Each row of a before or after table is a point. The points were changed in one or more steps. Then noise was added and the rows were shuffled. The steps act on columns, c1 being the first. Write out the steps. A step turns or swaps two columns, mirrors them in a line or flattens them onto one, adds a multiple of one to another, or multiplies or shifts one. Angles are multiples of 10 degrees, from the lower column toward the higher: turns from -170 to 170, lines from 10 to 170 but not 90. Use the fewest steps. Two steps may share a column if one is a turn and the other turns, adds or multiplies; they go together, in the order done. Otherwise the lowest column goes first.
(in the rows, 128 means zero)

Before (9 x 3):
[[130 154 132]
 [217 151 135]
 [109 130 158]
 [166 117 145]
 [103 152 138]
 [158 107 196]
 [111 130 124]
 [170  82 122]
 [113 143 166]]
After (9 x 3):
[[113 124 126]
 [189 195 128]
 [117 154 125]
 [110 121 157]
 [162 137 152]
 [106 135 163]
 [189 112 134]
 [163 124 204]
 [ 95 135 134]]
Steps: add -0.3 times c2 to c3; turn c1 and c2 by 30 degrees

Before (14 x 8):
[[127 184 127  97 111 132 139 167]
 [ 43 120 111 135 138 105 155 187]
 [147 111 173 180 133 137 130 115]
 [115 218 122 100 125 156 161 119]
 [ 56  96 171 128  93 102 180 163]
 [165 131 128 178 109 116 145 138]
 [185  94 173 156 144 148 108 125]
 [183  91 164 175 135 106 141 139]
 [135 182 142 123 136 179 181 141]
 [165 103 148 149 121 143 118 107]
 [185 103 139 134 152 101 152 111]
 [197  95 138 150 118 162 143 133]
 [ 69 113 117 135  94 108 150 147]
 [139 209 147 106 120 145 148 150]]
After (14 x 8):
[[115 218 114 144 128 134 160 102]
 [ 70 112 123 153 120 130 153 156]
 [166 131 132 121 136 125 145 179]
 [186  93 162  99 137 117 108 141]
 [181  92 168 100 130 113 142 167]
 [127 185 127 158  84 127 137 125]
 [184 103 147 104 142 121 151 114]
 [ 42 119 119 114  73 133 155 149]
 [133 180 124 126 114 130 180 127]
 [ 56  95 174 158 100 109 178 155]
 [196  94 127 126 135 128 143 152]
 [138 208 139 150 104 125 148 122]
 [148 109 165  98 155 115 131 164]
 [166 102 142 125 155 122 117 140]]
Steps: flatten c3 and c6 onto the line at 160 degrees; turn c4 and c5 by 120 degrees; turn c5 and c8 by 70 degrees

Before (9 x 14):
[[107  90 132 126  86 182 108 181 164 118 190 101 116 161]
 [115 112 143  95  89 118  83 169  79 154 126  32 108 128]
 [153 125 113 138 127 103 102 134 103 122 161  80 150 100]
 [152 136 153 110 126  95 118 168  80 170 175 101 130  91]
 [ 69 163 108 198 156 158 151 144 148 137 108 137  95 137]
 [140 150 130 146 116 141 163 128 110 156 102 102 163  93]
 [117 179  95 159 152 153 203 130 110 107 126 129 107 116]
 [130  98 112  86 127  84 114 170  74 154 122  98 146  98]
 [119 158 107 201 128 147 178 148 138 110  86 153  69  97]]
After (9 x 14):
[[153 133 145 130 129 102 130 132 103 154 160  80 149 101]
 [152 120 180 121 125  83 170 103 135 122 175  99 129  90]
 [114  96 178 126  90 104 168  93 125 162 126  32 109 128]
 [118 204 112 137 127 140  93 103 108  88  86 153  69  94]
 [140 155 144 125 115 142 143 123 123  86 103 102 161  93]
 [ 71 204 102 136 156 152 129 102 115 104 109 136  95 139]
 [106 101  96 140  85 160 125  61 144 149 189 100 116 161]
 [116 186 134 120 154 150  82 117  92  64 126 129 108 115]
 [130  76 174 124 128  71 157 106  94 133 121 100 147  99]]
Steps: turn c2 and c4 by -50 degrees; multiply c4 by 0.4; turn c3 and c9 by 70 degrees; mirror c6 and c8 in the line at 170 degrees; turn c7 and c10 by -110 degrees

Before (14 x 32):
[[178 102 176 111 171 131 107  88 128  91 126 166 135 175  94 109 117  74
  161 148 159 123  56 101 107  99 152 130 177 129 103  83]
 [115 128  97 153  95 144  97 150 116 163 144 112 198 109 125 112 148 134
  179  83 152 144 107 122 155 160 145 184 161  78 137 153]
 [102  86  72 100 128 122  79 124 151 156 121  82 174 138 109 143 127 133
  103 143 136  81  85 171 118 129  84 163 149 154 133 147]
 [140  51  77  82 157  92 119 159 110  92 147 154  96 139  76 118 164 154
  138 124 113  99 137 111 157  79 104 186 138 150 104  52]
 [ 66 145 114 100 117 114 105 146  97 149 146 124 123 145 115 126  69  97
  146 141 101 159  96 102  93 101 140 158 123  81 135 113]
 [109 106 131  70 112 122  99 122 144  85  98 102  92  93 125 100  98 121
  157 124 117 113 113 141 192 120  94 120 205 157 119 114]
 [151  99  74 123  93 144 116 135 148 183 116 101  97 110 121  90 112 120
  161 109 145 167 169 189 133 107  92 105 140 159 161 162]
 [158 148 154 111 115 152 189 139 122 140 102 153 107 122 123 158 144 190
  184  60 153 157 104  90 140 103  63 164 169 106 175  88]
 [110 131 100 146  77 110 121 135 150 159 163  76 146 192  87 138 135  92
   84 120 128 124 146  90 102  99  89 206 148 125  86 117]
 [126 111 112 120 152 127  82  74 101 104 131 169 121  98 148 104 112  77
  128 160  77  92 103  61 141 120 100 167 145 117 158 106]
 [ 81 170 113  91 113  91 131 166 107 139 153 126 165 150 115 110 102 142
  172 161 147  86 143  71 126 104  96 157 173 118  90 116]
 [133  92 131 111 116 134 112 143 119 139 162 117 178 173 149 185 122 109
  143 124 115 117  86 125 172 156 133 141 104 157  86  84]
 [172  53 157  84 135 109 150 179 162 155 120 181 117 104 119 135 102 143
  128 116 140  99 157 118  74  88 102 132 139 111  82 105]
 [168 124  81 131  80 156  97  98 130 159 142 112 131 172 132 170 114 127
  163 119 109 118  91 173 164  54 123 124 159 108  56 192]]
After (14 x 32):
[[170 126  81 131  77 160  98  95  64 156 141 108  71 169 131 174 118 128
  163 116 118 118  87 174 166  55 121 119 158 110  76 113]
 [ 85 170 115  88 110  78 130 171 151 140 155 122 117 153 112 112 102 139
  170 161 118  92 148  70 124 104  99 162 172 119  66 110]
 [177 101 178 112 169 131 111  90 178  91 124 169 110 173  95 113 118  77
  158 147 144 125  58 105 104 100 152 132 179 132 107 127]
 [157 150 154 115 116 159 188 133 175 142 103 152 156 126 120 157 143 186
  184  60 135 154 109  92 143 104  64 165 170 107 182 124]
 [ 64 145 113 101 118 106 103 150 137 148 142 122 131 140 119 126  75  93
  143 144  91 156  97  99  91 102 141 161 122  80 134 141]
 [116 128  94 156  95 148 100 148 119 166 146 114 174 109 122 118 153 131
  174  81 128 142 106 124 155 163 147 189 159  83  55  97]
 [108 130 101 145  83 105 119 130 130 159 166  79 103 193  91 143 133  90
   86 121 146 122 147  97 102 100  89 206 150 121  81 145]
 [134 113 113 123 149 125  80  72 131 103 131 167 157  94 145 105 117  75
  127 161  80  96 102  58 141 121  98 164 145 119 155 168]
 [134  94 131 112 114 134 115 141 164 141 164 112 117 172 147 190 122 110
  144 124 112 121  89 121 172 154 134 143 103 155  49 157]
 [174  53 160  82 135 101 155 179 145 150 121 181  84 103 126 130 103 146
  132 119 164  97 156 119  73  89 100 130 136 110 111 145]
 [142  49  78  81 155  82 118 158 192  90 149 157  90 141  78 120 166 157
  135 124 109 100 132 112 154  82 104 186 136 151 147 171]
 [109 108 131  66 112 115 101 122 134  85  97 106 102  94 126 102  99 121
  160 127 136 116 116 140 193 123  99 122 205 159 161 151]
 [102  89  68 101 126 115  74 126 104 160 118  83 156 136 109 143 125 136
  103 141 148  83  85 172 119 128  82 162 149 152  81 120]
 [149 100  78 122  93 147 113 134 103 181 118  98 140 110 118  86 109 119
  163 104 154 167 167 189 128 107  95 107 148 159 185 105]]
Steps: multiply c6 by 1.3; turn c9 and c21 by 60 degrees; turn c9 and c32 by 120 degrees; turn c13 and c31 by -60 degrees; multiply c31 by 1.3

Before (10 x 64):
[[157 134 129  91 155  91 170 117 131 114 102 182 112 158  89 100 123 166
  122  97 150 135 125  74 110 156 159 108 108 160 111 136 153 158 136  98
  136 164 136 137 153 135 108 119 112 139 100 197  71 163 200 136 134  68
  136  78 105  99 110 105 154 129 167 148]
 [131 126  99 100 116  81 118 104 150 129 144 169 114  78 138 156 174 179
   73  94 167  83  83 137 180  90 108 123 145 106 113 103 139  98 118  96
   62 113 147  93 201 106 116 100 112 146 108 169 160 171 151 105 151 133
  117  80  71 125 107 137 151  59 120 106]
 [167 165 171 128 167 128 125 136 153 114 109 106  73  95 160 144  78  94
   93 131 138 151 109  72 114 106 105 155 127 144  93 165 169  93 116 142
  150  86 141  73 119 103 155 134 136  73  98 120 141 183 134 119  84  71
  171  83 146 156 183 163  90  99 196  86]
 [160 148 118  81 184 182 169 145  99 139 182  96  97 157  73 136 108 110
   78  96 145 113  80 125  96  78 107 171 179  96 128 125 138 167 104  94
  124 108  73 136 181 133  81 165 128 162 104 145  88 107 153 160 123 134
  187  85 108 129  92 133 107 132 125 114]
 [ 79 116 126 161 146 103 107 164  78 105 108 114  87 106 134 143 177  80
  145 159 150  74 149 151  96 159 105  99 153 142  88 155 168 182 118 173
   93 137 118 140 121 178 169 168 115 157 164 133 140 181 156  84  79 105
  121 120 106 146 156  91 152  79 117 124]
 [162 132 145 134  99  88 134 154 108 136 137  94  90  97 115  94 103 182
   68  86 206 158 119 111 124 147 155 117 125  97 175 100 114 119 178 150
  124  92 132 148 103 107 181 145 118 146 135 132 109 134 190 142 101 139
  122  99 166 141 147 125 172 135 120 111]
 [ 79 198 136  64 108 106 133 135  95  95  91 157 152 135 150 164 149  82
  120 134 144  60 168 147 152 165 130  97 125 110 154 185 178 134 109 116
   80 152 160  66 196 102 105 114 132 109 155 123 138 124 141 155 143 166
  207 128 154 174  81 123 149 154 152 107]
 [ 87 160 110 112 118 134 106  92 118 164 142  98 157 108  93 157 153 167
  107 160 110 114 150 117 158 174  99 115 162 108 165  90 139  84 141  97
  139 165 153 145 183 189  84 117 131 115 116 185  83 178 125  99 166 105
  139 149 133 116 130 153  86 129 112 133]
 [164 148 165 146 129 164 125  92  94  82 132 129 159 130 103 159  81  93
  160 158 144  78 129 162 137 177  90 126 155 150 174 176 100 134 120 146
  129 173 159 140 171 155 122 153 150 118 145 154 140  98 189  82 147 151
  118 175 156 143 165 118 107  98 155  79]
 [127 157 108 138 105 130 150 112 143 147 101 130 116 111  78 161  96 114
  137 105 125 158 180 137 108  74  93 127 197 132 116 178  89 107 181 140
   59 101 126  70 172 108 175 109 192 140 145 106  94 100 160 155 175 144
  174 174  79 174  97  80 116  98 106 125]]
After (10 x 64):
[[160 159 119  81 184 181 169  89 129 139 183  96  98 158  72 136 109 109
   75  96 147 113  79 123  95  77 111 148  79 148 129 127 138 169 104 125
  102 108  75 138 126 134  82 166 129 164 105 163  88 107 152 160 123 133
  188  86 108 130  92 133  62 129 124 112]
 [130 152  99 100 118  82 119 105 150 130 144 168 115  79 139 156 174 178
   75  93 168  82  83 139 177  91 106 103 140 124 113 103 139  99 117 163
   43 112 148  93 175 105 115 100 112 146 108 174 159 170 152 108 151 134
  116  80  72 125 106 138  73  59 121 107]
 [163 107 167 146 128 164 125 159 146  82 134 126 163 128 103 159  80  93
  162 158 142  79 132 159 136 178  89 111  89 148 175 175 104 133 119 159
  110 176 157 140 123 151 121 157 149 118 146 146 141  97 189  79 147 151
  119 176 156 145 166 119  83  98 157  81]
 [163 156 145 132  97  90 135 140 137 136 138  93  89  96 116  96 104 182
   69  85 203 160 120 110 125 147 155 131 113 132 176  99 116 119 179  96
  101  91 132 148 158 108 182 145 120 147 135 115 108 133 191 142 102 140
  122  99 165 142 147 126 167 137 122 113]
 [ 77 146 138  65 109 106 133 114 132  94  91 154 151 134 148 163 150  84
  118 135 143  60 167 149 150 165 130  80 102 199 153 186 177 136 110 125
   60 154 159  65 174 104 107 114 132 109 155 111 135 126 143 157 142 166
  202 132 156 175  81 122  86 154 152 108]
 [127 124 106 139 105 129 149 144  76 147 100 131 113 112  76 160  96 115
  139 104 123 161 180 138 108  75  93 114 106 156 116 176  88 109 182 140
   37 100 128  68 132 107 174 108 192 139 145 174  93 101 163 154 175 145
  174 175  80 171  98  82  88  97 104 121]
 [ 80 113 126 161 145 101 107 155 135 104 109 114  86 107 134 143 178  78
  145 160 149  72 150 149  95 160 106 107  76 115  88 153 167 181 119  75
   73 137 118 140 145 182 170 168 114 159 163 126 140 179 157  85  79 105
  122 119 107 146 155  90 152  79 116 124]
 [168 113 171 127 165 130 122 139 114 113 109 105  72  94 157 144  77  94
   91 131 139 152 111  70 114 106 106 151 149 164  95 167 171  95 116 117
  132  85 141  74  91 103 157 135 138  74 101 134 143 181 134 120  82  75
  172  83 147 157 184 165 113 100 198  87]
 [158  96 127  93 152  90 167 104 198 113 105 182 107 158  88 100 121 164
  122  98 151 135 125  72 112 156 162 103 144 135 109 137 152 159 138 148
  113 163 135 138 158 137 107 121 116 137 100 150  70 163 200 135 133  65
  137  77 104  98 108 104 122 129 168 147]
 [ 88 147 111 111 119 135 106 112 166 161 143  96 157 106  93 157 153 167
  105 161 109 117 148 117 158 174  99  91 103 161 167  90 142  83 141 172
  118 169 153 147 108 188  85 117 132 115 116 179  84 180 126 101 168 104
  139 150 135 118 131 155  72 129 111 132]]
Steps: turn c2 and c30 by 90 degrees; turn c8 and c36 by -110 degrees; turn c9 and c29 by 120 degrees; turn c9 and c48 by -60 degrees; turn c41 and c61 by -70 degrees; turn c28 and c61 by -20 degrees; shift c37 by -20

Before (9 x 64):
[[110 143 145  85  96  79 107 136 153 127 144 200 137  80 116 149 114  76
   71  89 136  86 126 166 119 102 100 123  91 147 117 164 151 135 157 140
   94 198 138  98 139 138  81 156 117 137 151 127 133  70 107 122 133 156
   97 163 141 112 127 114 140 120 116  92]
 [134 154 129 117 139 122 155  74 116 116 102  88 109 149 129 112 121 117
  190 101 143 116 104 122 137  88  84  90 161  80 101 102 131 148 184 144
  149 135 122  96 182 125 102 140 118 141 180 126 119 144 118 107 114 163
  127 160 105 118 133  83 129 129 170 100]
 [128 151 178 140 118 159  95 129 135 126 117 127 162 160 127 147  72 117
  100 189 103 108 140 105  95 128  95 132 113 146 144  99 120 119 146 121
  154 166 140 114 141 157 168 132 136  84  72 134 143 148 158 131 112 116
  128 127 133 122 125 110 134 159 157 164]
 [126 167 144 118 125 140  75 125 126 117 114 149 133 130  99 113 115 120
  109 146 140 117 114 109 110 157 101 137 129 106 158  81 151 160 109 127
  137 113 152 124 103 134 159 137 145 109  77 123 115 135 163 115 108 103
  131 104 113 146 120 100 148 163 165 142]
 [190 196 165 114 139 157  92 121 118 120 116 124 126 171 100 105 118 109
  132 154 109 123 122  90 111 172 106 153 103 126 139 114 139 142 138 103
  129 144 139 130  71  95 163 112 145  93  77 149 147 162 152 125 104 110
  141  92 121 151 110 121 138 170 138 150]
 [116 144 133 135  91  91 140 160 152 148 177 213 143  85 136 159 136 111
   85  67 149  88 118 168  97  75  89 122 134 134 106 155 143 109 126 124
   78 171 131  87 148 130 118 144 114 141 177 145 138 109  91 104 160 169
  125 135 142 101 144  92 134 131 105  96]
 [133 164 126 107 131 108  88 134 147 128 117 130 143 165 125 126 121 114
  116 164  64 146 109 140 107 115 119 142 101 117 157  99 132 137 129 137
  175 125 137 158  87 145 160  96 153 102  42 141 154 118 141 141 106  89
  127 109 121 132  97 140 128 173 127 128]
 [155 143 122 142 136 127 158  65 120 162 104 103 103 158 142 131  98 116
  156 102 152 121 141  98 141  95  80 141 178  67 130 109 101 143 136 124
  134 169  90 125 145 121  80 121 130 130 151 131 124 167 111 113 141 156
  139 129 125 114 163 119 120 129 170 132]
 [147 158 123 187 177 124 170  90 106 158  89  92  60 131 160 146 114 122
  186 108 138 103 165 104 139  73  75 115 172  71 131  69 128 144 155 122
  162 119 119 120 138 136  95 133  79 163 160 127 136 118 117 101 136 171
  112 147 132 113 163  84 136 167 152 130]]
After (9 x 64):
[[111  87 117  84  97  79 106 116 153 127 144 202 134  81 113 148 113  75
   67  93 133 149 129 244 120 101 100 122  92 135 121 164 152 139 157 140
   95 199 139  97 139 136  84 160 119 140 154 124 134  69 108 124 133 155
   95 165 140 111 127 112 140 119 115  93]
 [123  80 132 123 123 141  73 119 126 118 113 149 136 134  96 114 112 121
  108 146 143 105 111  72 108 159 100 133 130 108 159  81 153 158 109 129
  140 114 151 125 105 133 161 148 143 108  76 124 116 134 161 133 108 103
  133 105 113 148 121 100 146 164 166 141]
 [126  91 157 138 119 157  95 129 135 127 118 127 160 162 128 150  72 114
   99 190 104 127 139  60  94 128  94 134 114 147 144 100 118 119 148 120
  156 165 142 113 139 155 169 165 137  86  73 134 141 146 159 138 112 113
  127 124 134 123 127 109 134 158 160 162]
 [153 109 131 154 140 128 160 158 118 166 104 103 105 159 144 130 100 115
  157 101 178 123 141  38 142  93  80 138 179  72 129 105 100 143 135 124
  129 170  92 128 145 123  79 119 135 131 148 129 126 169 112 166 141 156
  140 130 124 113 163 116 120 129 170 133]
 [133  95 124 128 140 123 156 147 116 118 105  88 107 148 127 110 122 115
  189 102 167 116 102 113 136  88  86  94 160  79 106 102 131 148 181 147
  147 135 119  96 183 127 104 136 116 142 178 126 119 145 120 166 113 164
  127 161 100 116 129  84 127 127 170 102]
 [188  57 166 113 139 156  91 130 121 118 114 126 126 170  98 106 118 107
  132 154 118  76 124  15 108 173 106 151 106 125 143 113 140 142 136 107
  126 147 137 130  70  94 160 144 145  93  79 148 146 161 151 145 104 108
  144  89 122 152 109 119 136 173 138 146]
 [148  81 121 198 177 123 169 134 106 160  91  93  61 131 160 144 115 122
  186 107 160 126 167  58 141  71  75 114 172  82 128  68 131 143 151 123
  164 118 121 119 138 138  93 126  77 164 163 125 136 119 116 162 137 176
  113 147 132 113 161  84 134 169 149 133]
 [135 108 151 108 131 106  89 133 151 129 119 131 145 170 124 128 117 114
  116 162  66  82 108 162 110 116 118 141 102 117 157  99 130 137 129 134
  175 125 136 158  87 146 157 109 152 100  42 142 154 116 142 150 106  90
  129 108 121 130 101 142 127 173 127 126]
 [115  87 121 132  95  91 142  94 152 149 177 211 143  86 138 159 139 112
   87  71 142 146 118 246  98  75  87 118 133 133 107 156 143 109 125 123
   80 172 131  83 149 130 119 140 114 139 177 145 137 109  93 109 157 169
  130 136 145  99 146  93 133 131 107  98]]
Steps: multiply c2 by 1.3; turn c2 and c22 by -140 degrees; turn c3 and c44 by 50 degrees; turn c4 and c30 by 10 degrees; turn c8 and c52 by -130 degrees; turn c21 and c52 by -30 degrees; multiply c24 by 3

Before (8 x 64):
[[108 127  85 172 160 115 110 109 158 134  95 123 100 155 136 121 154 140
   83  98 128 149 149 158 131 141 145 110 165 147  87 134 121 124 136 140
  109 139 123  88  95 127 138 136 128 152 143  91 152 162 105 116 149 115
  126 135 158 109 130 136 149 166 138 122]
 [165 117 148 132 131 118 147 119 102 110 109 150 154 138 147 104  90 148
  150 124 130 133 128 118 111 152 171 147 108 129 125 148 149 125 119 126
  139 160 119 152 119 109  98 112 136 110 100 136 111  81 153 121 121 116
  156 140 152 143 141 123 109 125 138  96]
 [123 142  88 160  93 143 126  70 129 107 108 181 121 124 116 166 118  95
  126 112 123 116  79 106  85 121 152 162 115 152 106 168 129 128  98  93
   95 133 141 130 180  95 109 115  61 103 122 150 153 102 155  97 142  88
  126 157 150 101 123 108 117 155 178 141]
 [136 134 110 143 167 111 147 112 169 142 128 112  96 176 142 113 162 141
  108  86 146 127 138 142 134 150 133 110 140 118  72 112 121 110 133 132
  141 137 126  76  99 148 155 119 136 160 152  94 104 159 123 125 170 138
  101 126 154 130 111 140 129 168 106 105]
 [139 123 106 178 152 151 113 129 143 133 105 130 123 163 130 145 149 126
  110  94 120 133 142 152 145 118 129 119 166 130 111 139 104 126 124 161
  125 149 151  71 113 121 163 139 137 162 153  95 138 141  89 119 145 135
  142 151 175 106  92 141 157 147 109 129]
 [107  59  78 129 142 138  94 132 124 112 122 119 140 141  98 133 114 149
  166 133 123  88 137 160 143 100 172  96 161 117 151  97 135 133 150 121
  160 100 156 105  90 134 105 146 112  88 162 117 152 141 111 166 107 156
  133 114 120 134 159 148 112 111 128  95]
 [160 102 134 150  92  85 148 104 129  99 149 130 150 136 149 134  97 128
  151 121 103 148  94 131 106 156 147 164 103 138 139 136 181 140 113 117
  105 140 123 147 146  91 108 114 113 126 109 160 101  97 136 123 130 108
  150 136 127 160 145 119 100 126 153 124]
 [138 116 106 130 122 117 116 141  96 117 163 123 157 149 116 104 128 119
  173 146 130 115 158 118 126 109 181 122 148 113 154 113 164 148 159 137
  150 124 137 127 108 139 115 152 113  90 138 142 131 139 105 146 105 148
  156 122  94 146 154 148 102 104 101  94]]
After (8 x 64):
[[104  56 108 128 141 137  94 194 121 142 121 117 142 142  98 135 147 152
  165 134 123  89 141 160 147 108 173  97 159 119 150  96 138 133 149 120
  158  99 153 104  92 132 107 148 109  87 163 108 152 140 142 167 106 160
  132 114 117 133 159 143 113 110 126  93]
 [167 116 137 132 128 114 150  60 102 162 108 148 157 135 147 105 150 148
  150 121 129 133 130 116 109 141 167 143 105 127 121 146 149 126 114 127
  136 159 119 151 119 107  99 113 135 116 103 138 111  79 131 120 121 115
  152 141 151 147 138 124 111 126 139  97]
 [142 117 117 125 119 115 120 191  97 127 163 122 154 147 115 103 140 118
  174 149 126 115 163 119 124 121 179 120 147 112 157 114 159 147 159 139
  150 128 136 129 106 135 114 153 114  88 139 135 129 140 118 148 106 148
  158 123  93 142 154 148  99 104 101  98]
 [133 132 122 149 170 109 153  49 165  95 132 110  95 175 146 110 109 141
  111  89 149 127 142 139 131 130 132 111 142 116  74 112 119 109 133 135
  138 138 126  77  99 149 155 118 135 166 150 107 103 158 138 124 169 141
  100 123 152 130 112 138 130 169 109 106]
 [137 124 118 175 150 148 113 149 141 107 107 134 121 165 130 146 118 125
  112  95 121 130 143 150 142 124 132 116 164 127 110 138 104 130 132 160
  128 143 155  73 115 126 168 142 142 161 151  99 135 143  82 118 146 139
  138 151 170 105  87 142 158 151 112 130]
 [159 106 129 152  95  87 146  19 128 156 149 132 151 137 147 131 165 129
  153 120 103 148  93 130 106 135 145 167 103 135 138 133 180 139 114 115
  103 139 123 145 149  91 105 114 113 126 106 157 100  98 125 125 131 106
  152 137 131 163 144 118 101 132 149 124]
 [109 122 106 171 161 115 111  60 157 107  92 123  97 155 139 119 120 139
   83  99 127 150 154 159 134 126 144 106 165 148  90 133 120 124 135 140
  105 137 121  86  94 124 141 137 128 157 142 103 153 161  97 119 148 114
  124 133 155 108 132 135 150 165 137 126]
 [123 141 108 158  91 145 125  11 130 136 105 179 121 124 117 165 148  94
  120 113 118 117  79 105  89  89 154 163 114 153 104 171 133 131  97  91
   95 137 141 130 178  96 107 115  61 103 122 156 150 100 114  98 146  87
  123 157 148  99 123 112 119 154 178 139]]
Steps: multiply c3 by 0.4; turn c8 and c26 by 40 degrees; multiply c8 by 3; mirror c10 and c17 in the line at 140 degrees; add -1 times c32 to c51; add 0.3 times c62 to c48
